Each row is a point. Each table stands for the endless flat space through its points: a line for two points, a plane for three, and so on. Write the one point that lies in both, or say that there is none.

First, 2 rows:
[[  7   8  -4]
 [-11  32  -1]]
Second:
[[-17  -8   9]
 [  7  24  -7]]
They share: [ 1 16 -3]

First (3 x 6):
[[ -5  22   5  -4  12 -15]
 [ -1  29  -2  -9   6 -19]
 [-25  -4  23   2  44   1]]
Second:
[[  4  30  11  -9  23 -20]
 [  4  32  23  -3  37 -24]
 [ 20  32  -1 -25   5 -14]]
They share: [ -4  26  -1 -10  11 -17]

First (3 x 8):
[[ 45  24  -8 -28  15  -6 -48  27]
 [  4   1  -5 -17  34 -39 -11  -3]
 [ 18  19 -15 -27   8 -25 -17  33]]
Second:
[[ 26  24 -44 -34   0 -47 -28  18]
 [  6  12   4 -30  20 -19 -20  22]
 [ 21  10 -38 -11   5 -26  -7  41]]
They share: no point

First, 2 rows:
[[ 23   2  -9  26 -15 -10  34  20  -9]
 [-19  50 -33 -10  27 -28  10 -22 -15]]
Second:
[[ 10  21 -37   4  19  -8  36   5  -9]
 [-25  21  -7   9 -11 -28  16 -15 -29]]
They share: no point

First, 3 rows:
[[-42 -31 -52  35 -22  16  -2  10 -39  23  47 -37]
 [-12   1 -24  26  -2  -6 -14  25 -16  16  23 -16]
 [-18  -7 -32  23  -2 -12 -18  22 -11  19  27 -17]]
Second (3 x 12):
[[-18 -17 -25  23 -19   9 -16  38 -19  15  28 -43]
 [-53  13 -35  23 -14 -11 -31  13   6  30  18  -8]
 [ -4  -5 -29  35   3   1   2  16 -37  13  32 -13]]
They share: [-18  -5 -29  29  -7   1 -10  22 -23  17  28 -21]

First (2 x 14):
[[ 44  -2   7   9  -1  40 -19  -5  22  14   3  28   1  40]
 [ 32  -2  21   1  -5  28 -17   9  12   2   7  16  -3  26]]
Second:
[[-10  16  55   3 -10  37   2  37 -11 -37   9   7 -29  34]
 [  0   6  43   5 -20  43  -6  35  -9 -21  23  19 -25  28]
 [ 33  -3  25  -6  -1  14 -18  10  12  -1   2   5   1  17]]
They share: [ 26  -2  28  -3  -7  22 -16  16   7  -4   9  10  -5  19]

First:
[[ 13  11  15  25   7  13  10 -24  20 -22 -11   1   0 -24  13  11 -30 -22]
 [ -2  29  34  18   5  11   1 -25  13 -17 -19  22  17 -12   2  -5 -23 -27]
 [ 13  12  13  21  18  14   2 -16  21 -12 -22   8   4 -20   1   9 -31 -22]]
Second:
[[ 10  24  26  16  10   4  -1 -21  24 -13 -16  27  -1  -2  18  15 -32 -33]
 [  7  23  26  18   9   8   1 -22  20 -15 -17  21   5  -9  11   8 -29 -29]]
They share: [  4  22  26  20   8  12   3 -23  16 -17 -18  15  11 -16   4   1 -26 -25]

First:
[[-12 -11 -18   5 -44 -25 -27 -17   7  26  47  37   1 -29  25 -16   7 -10
  -17  -9  36  29 -25 -27]
 [-20 -15 -14  -3 -12 -17 -31  11  -1  18  19  25  33 -29   9   4  -1  14
  -17  -5  28  25 -29 -19]]
Second (3 x 24):
[[  2 -23  -2   0 -10 -14 -23   8  14  15  33  34  23 -32   3   6  -4 -17
   -3  -8  19  23 -14 -17]
 [-39   8 -26 -18 -26 -37 -15   3 -35  15   9  14  50  -6  11  -7  25  46
  -32  -7  47  21 -30  -3]
 [-13  -2 -14   6 -22 -23 -35   5  -1  15  33  10  20 -26  15  15  -1   4
   -6  -5  31  29 -38 -23]]
They share: no point

First, 4 rows:
[[-23  -6  19  -2  25  -3 -30 -11  18  30  19 -33  -6  43  -3  43  22 -52
   40  21 -10  38  26  -5]
 [  3 -18  39  20   3  23 -30  27  68  40  -1 -73 -38  39  51  47 -24  -6
   14  33 -42  -8  36 -47]
 [-26 -14   7   0  -9  24 -25  12  35  21  16 -24 -10  31  28  29  -7 -11
   -4  20 -34   9  21  -2]
 [-48 -12  -3 -19  -6  32 -36   6  29   1  35   5  10   9  30  17  -3  -3
  -13   9 -18  13  -3  28]]
Second, 2 rows:
[[-30 -12  12  -5  -9  16 -32  11  29  15  14 -26  -2  31  14  24   6 -16
    7  18 -26  12  20   5]
 [-30 -12 -12  -1  15  32 -12  -9  29  31  38   2 -14  27  42  44 -18 -24
  -13  18 -30  28  12   1]]
They share: [-30 -12   6  -4  -3  20 -27   6  29  19  20 -19  -5  30  21  29   0 -18
   2  18 -27  16  18   4]

First, 2 rows:
[[-30  16 -18   3  39  17  28  11 -17  -2  14  47  37 -36 -19  34  25 -21
   16  -2  21  -8   8   2]
 [-26   4 -26 -11  27  25  16  21 -23   0  -2  31  21 -22  -5  28  23 -21
    6   4  19   2  20  10]]
Second (2 x 24):
[[-17 -15 -32 -21  11  24   9  26 -21   1 -10  15  24 -16   2  13  31 -25
    0   4  19  14  24  15]
 [-15 -31 -28 -15   1  22   1  18 -15   7  -8   1  34 -14   8  -3  45 -35
   -6   6  27  24  18  23]]
They share: no point

First, 2 rows:
[[-27   0 -12  36   6 -19  -5 -31 -32  13 -14  -3  -3  37   0 -22 -36 -12
   16  15  22   6 -19  -2]
 [-26  -4 -15  32  11 -16   2 -24 -29  19 -12  -7  -1  29   0 -17 -29 -18
   16  15  26  11 -19  -9]]
Second (2 x 24):
[[-26 -14 -22  30  20 -12  10  -9 -23  32 -10 -12   8  22   3 -16 -28 -21
   13  16  23  22 -24  -9]
 [-24  -2 -14  26  12 -14   8 -25 -29  18 -10 -10  -6  20  -3  -8 -16 -27
   19  14  37  10 -14 -23]]
They share: [-25  -8 -18  28  16 -13   9 -17 -26  25 -10 -11   1  21   0 -12 -22 -24
  16  15  30  16 -19 -16]

First (3 x 24):
[[-33 -12  16   1  17   7   7   3  28  17 -39  -4  -2 -46  21 -29   4  39
   34 -12  -2  16   4 -16]
 [-21 -15   7  -5  38  -8  -8   6  28   5 -42 -19   7 -43  42 -20  -5  27
   52 -30  13  31   7   2]
 [  1  14  -8  41 -21  23  53  31   4  43 -19 -12  16 -12   1   1 -20   5
  -20  18  12   6 -28  -4]]
Second, 2 rows:
[[ 10   8   4  19   8  -1  10  34  18  17 -46 -24  13 -18  37 -18  -1  32
   14 -15  13  12   3   5]
 [-22  -8  -4  31   4  19  30  14   6  37 -18   4  13 -34   5  -6 -25  12
   18  13  -3  24 -29 -11]]
They share: no point

First (2 x 24):
[[  9   8  -4 -11 -24  30  20 -29   2  13  -1  22  -4 -27 -12   9 -26 -20
  -21  16  25  -3  21   5]
 [  7  11 -10  -6 -26  33  18 -37  -2  10  -3  24  -5 -25  -6  14 -25 -25
  -15   8  29   4  23   5]]
Second:
[[  4  15  -1 -19 -22  24  25 -23   5   7  -2  19  -2 -27 -20   2 -32  -4
  -24  21  29 -15  21  11]
 [ 22   5  17 -19 -22  40  15 -23   7   9 -18  33 -20 -35  10  -6  -6 -28
  -32  37  17 -23  11 -11]
 [ 15  12  10 -13 -12  38  18 -39  -2   4 -22  38 -25 -31   9 -16  -9 -26
  -32  31  15 -35   8  -8]]
They share: no point

First:
[[ -1  20 -13 -19   2   5  19  19  -6 -40 -12  25 -26  12 -15 -22  -5 -25
   26 -10  10 -24  17 -22]
 [  7  12 -19 -11   2   5  19  33  10 -32   4  39 -36  14  -5  -8 -17 -25
   28 -10   6 -28   5 -10]
 [ -8  15 -19 -21  -4   1  14  14 -12 -37  -9  24 -25   6  -7 -18 -12 -18
   20 -11   4 -18  20 -25]]
Second:
[[  4   3 -35 -27  -1  19  26  25 -29 -35  14  24 -40   3  19  -5 -27  -2
   16   4 -19 -31  24 -13]
 [ -5  -6 -44 -27  -4  -5  11  10 -14 -32  14  24 -55 -21   4  -5 -45 -17
   37 -14 -10 -10  33 -16]
 [-32  12 -16  -7 -23 -32 -14   5  16 -23 -16  39 -10   2 -11 -10 -19 -22
   10 -33  17   8   5 -35]]
They share: [-11   6 -28 -19 -10  -3   9  16 -10 -30   2  30 -29   1   6  -7 -25 -11
  15 -12  -4 -14  17 -22]

First, 5 rows:
[[ -2 -17 -20 -18 -30  12 -19  18 -12  -2   5   0   0 -31  -8  19 -27   6
   31 -23 -49  22 -38 -16]
 [-15   8 -24   0   0 -12 -33  20  22 -39 -13  25 -19 -11 -31   5  12  24
   24   0 -24  59 -33 -19]
 [-18  34  -6  19 -35 -15 -17 -12 -13 -14  10   6  -2 -36 -51  43 -10  60
   33  11 -20  18 -16  -7]
 [ 18  16 -14  43 -50 -29 -49  -4 -17  15 -41  23 -15   3 -19  23 -40   7
   49 -11   8  25 -40  22]
 [ -5  24 -24 -20  -3 -30 -25  10 -10 -38  -8   2  -4   2 -21  13  24  17
   12 -16 -28  40 -19   0]]
Second (4 x 24):
[[ 27  -4  -2   0 -36 -45 -24 -17 -15  27 -18   5  -8 -20 -20  43  15  48
   -9 -12 -36  19 -26 -28]
 [ -2  24 -12 -20 -40 -50 -13   6 -49  -4  -2  -8   0  -8 -29  25 -24  16
    9 -27 -29  10 -20 -10]
 [  9  32 -46  24 -28   3  -4 -13 -19 -19  26 -23   2  20   6  -9  -5  26
   17 -28 -22 -11 -40   6]
 [  2  22 -16  -4 -32 -31 -20  -1 -29  -8  -4  -3  -1  -8 -23  25  -9  23
   18 -18 -25  16 -23  -1]]
They share: [  0  23 -16   0 -28 -24 -25  -1 -22 -13  -7   1  -1 -10 -24  27  -5  23
  26 -13 -22  22 -22   6]

First, 2 rows:
[[  3   4 -23  32  -3  12  29  12   4  -9 -19  24  14 -25 -10  10  20  15
   14 -10   6   0 -28 -34]
 [ 18 -26  -3  -8 -33  22  -1   2   9  -9 -24  24   9 -20   5  10  15  25
   29 -15  11 -20 -13 -24]]
Second:
[[  2  -6 -14  14 -33  -1  15  14  15   8 -20   8   4 -13  -6  32  37  20
   13 -26   4   8 -18 -53]
 [ 21  13 -36  22 -24  22  32   8   6  -6   3   9 -27   1 -16   7  15   7
   41 -42  29 -20 -52 -33]
 [  0 -19  -3  12 -16   7   8  10   9  -5 -34  27  31 -33   2  19  26  26
    6   0  -5   4  -4 -36]]
They share: [  9  -8 -15  16 -15  16  17   8   6  -9 -21  24  12 -23  -4  10  18  19
  20 -12   8  -8 -22 -30]

First:
[[ 22   1  12   2  41  21 -20   6   0 -27 -15  25 -42 -18  19  27  23   6
   42 -41   8   4   8  16]
 [ 27  36   7  37   1  11 -20  -4 -25 -12   0  25  -7   7 -16  -3  -2  21
    2  -6 -27 -21  23  21]]
Second, 4 rows:
[[ 27  41 -11   7   2 -10 -39  -7 -26  -6  -3  23 -35   3  25  -2  17  34
   34 -22  -1   5  48   5]
 [ 45  34  10  38   2  21 -25   3 -13 -17  -7  12 -14  16  13  10  21  26
   33   5 -30  13  33   1]
 [ 45  36  -6  26  -6   9 -29  -9 -27 -15  -9  24 -20  14  19   4  23  36
   43  -1 -22  13  39   1]
 [ 43 -10  12  36  20  39   3   5 -11 -55 -19  34  -2  -4 -15  28  13  -2
   27 -17 -12  -9 -13  17]]
They share: no point

First, 5 rows:
[[ 30 -19  21 -16 -46   3  -3 -14 -24 -35  -2   4  -3 -17 -27  -5   5   4
  -37  30  -9   0  36   3]
 [ 36  13  41 -31 -23 -18   9 -28   6  -4 -13 -10 -22  -7   2   1  -8 -16
  -57  41 -10 -23   7  18]
 [ 33 -15  55 -42 -21  -7  21   6 -10 -40  -8  19  17   1   1 -12  26  11
  -48  51  11 -49  31  13]
 [ 14 -32  17 -17 -36   8 -12   5 -47 -22 -13  32   3 -23 -44  -5   6  -1
   -8  16   0 -24  34  16]
 [ 27   2  40 -22 -19 -14   2   0 -16  -4 -17  13  -8 -23 -14   6  -8  -8
  -29  36   8 -51   6  23]]
Second:
[[ 21 -32  19 -26 -30  26 -33 -23 -18  25 -10  42  -7 -11 -53 -26 -21  26
  -30  39   9 -50   6  55]
 [ 18 -10  46 -10 -22  20   2   5 -18   5   7  41 -32  -7 -43 -27 -32  25
  -20  13  14 -42  16  25]
 [ 16 -12  38 -17 -20  34 -11   0 -12  21  12  59 -33  -3 -57 -44 -41  45
  -27  22  20 -54  -1  44]
 [ 11  -6  21 -30  -3  10  -9 -15 -30  14  -3  29 -17 -12 -45 -24 -25  25
  -33  27   7 -42   8  30]
 [ 11 -18  -1 -45   3 -14 -26 -42 -48  14 -26  -9  10 -26 -33   3  -2  -1
  -38  40 -11 -30  23  27]]
They share: no point

First:
[[ 36 -23  16  15  48 -53  39 -14 -41  -7 -35  -8  32  53  10  31  26  37
   -4  52 -54  27 -32 -61]
 [  0  15  10 -23  23 -33  27 -46 -44  37  -4 -41   1  22  46 -10 -10  24
  -34   2 -20  23  -4 -18]
 [  5   0  25 -14  18 -14  25 -18 -10  40  -2 -17   9  26   6 -23  16  34
  -18  -8 -22  12 -25 -29]
 [ 46  21  15   9  27 -13  76 -17 -49  20  -9  -5  32  37  11   3  15  53
    7  -6 -37  76 -48 -23]
 [  5  10  35 -24  20  -4  51 -32 -22  48  -4 -39   1  34  22 -17  30  56
  -18  -6 -38  40  -9 -31]]
Second, 3 rows:
[[ 18   1   7 -14  24 -27  22 -28 -26  34 -10 -12  18  28  14 -16   6  27
  -25  11 -30  13 -29 -31]
 [ -4  24  -1  -1  10 -20  26  -9 -42  21 -32 -23  -3  40  -6 -20  19  25
    0   7 -48   9 -29 -43]
 [ 12   8   2 -12  19 -24  21 -23 -30  32 -18 -14  12  32   6 -20  11  26
  -19  12 -38   9 -30 -36]]
They share: [ 14   3  14  -7  25 -29  29 -24 -30  27  -8 -17  15  28  18  -8   4  28
 -18   4 -24  21 -26 -28]

First:
[[-30 -20 -21 -14  13  -9   8   7 -12 -32  10   7 -42  -1  -4  14  -4  -8
   13   9  32   4  19  -8]
 [-36 -15 -24 -22  11  -2  14  13 -14 -37  12  10 -49   3 -11  17 -10 -11
   16  11  34  10  19  -2]]
Second, 3 rows:
[[-48 -39 -30  25 -12 -21  29  17 -31 -37  23 -17 -15 -11 -17  14  -5  14
    4  13  33 -10  35   7]
 [  1 -30   2  -4  31 -21 -16 -11   8  -6  -2   9 -39 -10  22  -1  10 -15
    9  -7  18   8  12 -24]
 [-41 -30 -19  26  -2 -30  20  13 -19 -30  13 -12 -30  -7 -14   8  -8   6
   -3   5  18   8  24   0]]
They share: no point

First, 4 rows:
[[  0 -18  28  51   0  41  33 -14   2 -44 -26 -26 -25 -24  26   2 -25  19
  -18  23  10   7   7   5]
 [  1   4  28  -8  30   1  20 -31  -6  -1   5 -11  -8  -5  12  -6 -18  -4
  -30  13  20  28  14 -19]
 [  7   9  39 -11  26   6   6 -37   7  -5  -4   2 -14   1   1 -18 -14   2
  -21  -2   9  18  19  -7]
 [-11 -21   3  13  50  12  42  -7   1 -17  -4 -16  22 -41  37  12  -8   2
  -51  46  27  66  37 -13]]
Second:
[[ 22 -22  32  18  37  18   7 -19   8 -26 -38 -21 -13 -34  -3  20 -17   9
  -27  23  17  18  19  10]
 [-12 -20  22  33  15  22  28 -20 -10 -28 -13 -12  -8 -24  24  -5 -21  14
  -20  16  21   8  14  -3]
 [ 11 -37   9  35  41  16  14  -8 -11 -18 -26  -8   9 -39   1   8 -36  10
  -20   2  36   2  32  13]]
They share: no point

First, 5 rows:
[[ 28  -6   7 -18  41  23   9 -18   3  18 -13 -44   4  -6 -23 -37  26 -36
  -54  20  38 -39  15 -38]
 [ 38  -2  29 -32   5 -39  11 -50  59 -56   1   8 -46   4 -19   5  16  -6
   32 -20  28 -33  -7  28]
 [ 32   0  33 -42  27 -21  25 -36  59 -40 -13 -10 -38  -4 -11 -23  14 -18
   -2 -24  44 -37  -5  -2]
 [  5 -12 -22 -46  40 -12  20   0  20 -27   3 -29 -42  20 -21 -12  10 -57
  -24 -17  51 -19 -13   4]
 [ 17 -27 -23  -5  30  40 -36 -15 -39  22  20 -51  -8 -14 -13   1  19 -48
  -55  66  14 -15  46 -25]]
Second:
[[ 16 -22  10 -38  23   1 -30 -56  -3 -20   3 -22 -39  -5 -15  -8  21 -30
  -26  11  17 -22  11  15]
 [ 26  -8   3   4  34  28   8  -6  26   3   5 -49 -21   3 -18  -5  10 -42
   -9  30  37 -34  27 -39]
 [ 18 -30  14 -35  18  10 -35 -55  -8 -28  16 -31 -39   2 -21 -11  26 -27
  -19   4  21 -19   7  15]]
They share: no point

First, 3 rows:
[[ 38   2 -14 -15 -24 -11  16 -10   8  46 -48 -54 -10  12  -5 -28  31  21
  -40   1  29   5  28 -25]
 [ 34   7 -11 -20 -22  -9  14  -4  14  39 -42 -47  -8  11   2 -24  26  28
  -32  -5  32  -1  29 -25]
 [ 19  31   9 -37 -13  -1   6  21  34   9 -11 -13  -4   0  26  -4   1  50
    7 -25  39 -28  28 -22]]
Second, 3 rows:
[[ 30  50   3   5  12  11 -13  22  26  15  10  20 -32  23   8   3  -1  41
   30  25  14 -29  23 -23]
 [ 36  47  27 -10  -9  -7   8  13   5  15 -11   2 -29   2  23  24   8  41
   15  19  32 -14  32 -38]
 [ 28   0   1 -41 -38 -13  19  16  36  15 -40 -40   6  -9   6 -31  17  17
  -16 -27  20 -13  23  -9]]
They share: no point

First (4 x 24):
[[-19  23  23  15   1   2  56   4  -9 -19 -46  53  21  -4  10  21  41  -2
  -19  41  -8 -48  14   4]
 [ -9   4  12  20  24 -28  11  11  -5   4 -18  15  10  32   1  14   7  -7
   14  36  -9 -12  31   0]
 [-35   1   2   0  35 -19   2   4   2  11 -15  24  35  28 -24   7  19  11
   13  30  12 -20  14  12]
 [-25   2 -21   3  52 -25 -11  21 -24  22 -11   6  22  42  -7  20   3 -12
   10   5  -9 -12  31 -10]]
Second, 3 rows:
[[-20  15  18  16  24 -32  10  13  -5  -9 -20  30  16  31  18  18  24  -4
   -2  40   4 -10  25 -14]
 [-21  16  23  17  20 -34   3  13  -1 -12 -17  34  18  36  24  17  26  -2
   -1  43   8  -5  24 -20]
 [-20  -1   0  14  28 -14  18  19 -25  -3 -14  22  20  23  -4  16  20 -10
    4  28 -12 -16  41 -10]]
They share: no point

First (4 x 24):
[[ 32   1   0 -36   2 -18 -30 -37 -24 -30  14   9 -10  28  16  -3  37  34
  -38 -31 -20 -15 -21 -41]
 [ 16  29   7   4  -5  -4 -42 -20 -20   6   7 -50  32   7  76 -25  46  15
    3   7  25  -5  19  -5]
 [-28  19  12 -12   5   0   3  23   3 -39  29 -18 -10  43  28 -48  -5   4
  -17 -10  -8 -51   0   7]
 [ 19  33   3  13 -11  -8 -43 -16 -10   9  -7 -55  41   0  83 -14  47   7
   21  19  32  -1  30 -10]]
Second:
[[ 10   4  -7 -12   2  -9 -19 -10 -13 -49   2 -23  13   9  33   0  22  19
  -14 -11   9 -28  17 -55]
 [ 18  12   9 -16 -10 -17 -15 -22  -1 -21  10   9 -11  29  25  -8  18  23
   -6  -7  -7 -16  -7 -27]]
They share: no point
